Every row gives one point. Two turns around zero, p and q, are shown by what they do to some points. Where does a point land after both, in the order given? Backwards means that the second turn is done in reverse. Each puzzle has new turns, and all numbers are rounded.
In the rows, zero is written as 128.

Turn p:
[171 173 115] -> [182  97 114]
[121 126 112] -> [130 142 118]
[102 119 144] -> [110 142 150]
[118  94 141] -> [ 90 131 130]
Turn q:
[142 111 154] -> [125 125 162]
[100 104 175] -> [ 89  94 158]
[127 132 108] -> [140 129 111]
[135 169 115] -> [124 164 103]
[135 123  89] -> [162 126 106]
Where do these land?
p, then q backwards: [151 142 117] -> [123 115 103]
q, then p: [ 84 146 130] -> [120 173 115]
p, then q: [138  75 122] -> [125  95  85]
q, then p: [139 150 142] -> [147 136 148]

Turn p:
[122 129  96 137 124 100] -> [131 139 112 159 143 109]
[161 115 126 116 120 149] -> [153 132 125 104 142 149]
[105 101 137 101 143 137] -> [145  98 133 138  99 143]
[180 132 108 165 145 179] -> [127 115 145  91 200 147]
[148 101 147 172 142 140] -> [133 130 183 123 154 134]
[ 77 169 127  94 110 106] -> [ 93 130  81 144  80 115]
[124 114 124 135 119 139] -> [129 129 134 137 133 146]
[121 130 149 108 104 134] -> [125 141 121 117  99 147]
[112 160 140 122 145  69] -> [115 137 119 137  99  65]
Turn q:
[111  99 145 116 146 106] -> [142 132 138 140 171 118]
[171 152 121 104 132 136] -> [152 157 128 105  94 135]
[ 73 135 158 147 119 152] -> [101  91  84 126 159 129]
[150 155 100 130 146 121] -> [130 157 126 140  92 118]
[127  90 152 152 133 120] -> [117 125 145 143 165 154]
[ 95 136 145 143  94 119] -> [ 90 103 122 110 146 114]
[170 130  74 105 125 141] -> [163 131 154 131  69 127]
Where do these land?
q, then p: [138 151 123 140 122 119] -> [111 137 112 137 114 131]
q, then p backwards: [156  88 167 109 138  92] -> [180 101 130 172 114 138]
q, then p backwards: [143 104  91 100 125 146] -> [127  84 145 105 150 119]
p, then q: [147 152 175 127 120 156] -> [161 110 108  88 140 106]
q, then p: [ 78 135 119 141 148 124] -> [128 126 139 172 151 104]
p, then q: [126 114 140  99 143  82] -> [102 144 172 104 118 127]
p, then q: [126 154 102 172 136 147] -> [136 131 100 170 157 113]
q, then p: [110 125 107 135  92 159] -> [157 137 139 156 118 162]
